Every row gives one point. Each copy is the shape, with its points in the same order, turned, moved and blurred by noise. Say if it was mirrored as well.
In the rows, zero is written as 128.

Shape (8 x 3)
[[115 157  69]
 [178  95 126]
 [107 158  73]
 [ 53 132  97]
 [ 66 148 166]
 [142 105 139]
 [131 130 170]
 [160 225 169]]
Copy 1 (8 x 3)
[[101 159  62]
 [158  90 120]
 [ 94 161  70]
 [ 34 155 101]
 [ 68 172 164]
 [127 110 134]
 [129 141 164]
 [177 220 141]]
Copy 1 is: only turned
Copy 2 (8 x 3)
[[ 92 155  69]
 [131  61  93]
 [ 91 160  78]
 [ 57 164 131]
 [109 158 179]
 [121  87 120]
 [145 108 150]
 [214 169 115]]
Copy 2 is: only turned

Shape (7 x 4)
[[132  57 117 108]
 [157  38 116 138]
 [159 163 133  97]
 [147 201  91 191]
 [141  74 133  96]
 [148 144 212 103]
 [108 119  91 142]]
Copy 1 (7 x 4)
[[147  65 148 180]
 [164  58 122 211]
 [159 168 163 151]
 [116 214  78 174]
 [163  79 159 170]
 [217 138 147 101]
 [102 119 116 167]]
Copy 1 is: mirrored
Copy 2 (7 x 4)
[[121  57 167 126]
 [132  60 184 165]
 [168 134 124  82]
 [151 176  58 156]
 [131  74 172 107]
 [133 171 192  68]
 [108  96 102 132]]
Copy 2 is: only turned
Copy 3 (7 x 4)
[[112  84 123  97]
 [142  58 125 123]
 [175 174 157  76]
 [210 210 106 152]
 [110  85 144  79]
 [137 168 219  81]
 [148 142  90 109]]
Copy 3 is: only turned
Copy 4 (7 x 4)
[[102 124 199 114]
 [136 133 221 118]
 [133  85  99 103]
 [175 171  56 136]
 [106  99 186 112]
 [129  37 123 166]
 [104 164 132 125]]
Copy 4 is: mirrored

Shape (12 x 6)
[[107 106 203 126 128 149]
 [ 96 104  97 123  51 135]
 [103  97 121 144 150 101]
 [125 167  92  88 170  90]
 [125 101 129 103 134 137]
 [146  96  95 149 143  99]
 [180 148 192 137 134 113]
 [172  84  98 135 145 134]
 [141 124 144 131  97 106]
 [248 160 131 142 170 152]
 [119  99 109 151 120 249]
 [104 120 105 134 144 103]]
Copy 1 (12 x 6)
[[181  80 167 156 108 160]
 [145 127  81 185  85  89]
 [121 105 131 150 170 130]
 [ 95 159 161  88 146 105]
 [130 101 125 126 112 138]
 [119 134  95 141 165 145]
 [198 159 161 115 139 177]
 [117 126  86 119 137 180]
 [174 145 122 145 126 130]
 [139 204 130  91 125 240]
 [ 94 107 118 195  40 202]
 [109 125 133 153 151 118]]
Copy 1 is: only turned
Copy 2 (12 x 6)
[[ 98 103 176 145 155 166]
 [112 116  74  71 115 140]
 [ 90 128 124 161 135  94]
 [149 182 149 123 140  50]
 [130 112 127 122 157  99]
 [121 121 109 162 106  78]
 [137 109 206 146  83 131]
 [159  88 103 168 111  87]
 [110 115 149 112  90 125]
 [229 111 174 193  81 110]
 [181 113  75 157 172 199]
 [108 145 119 140 134  90]]
Copy 2 is: only turned
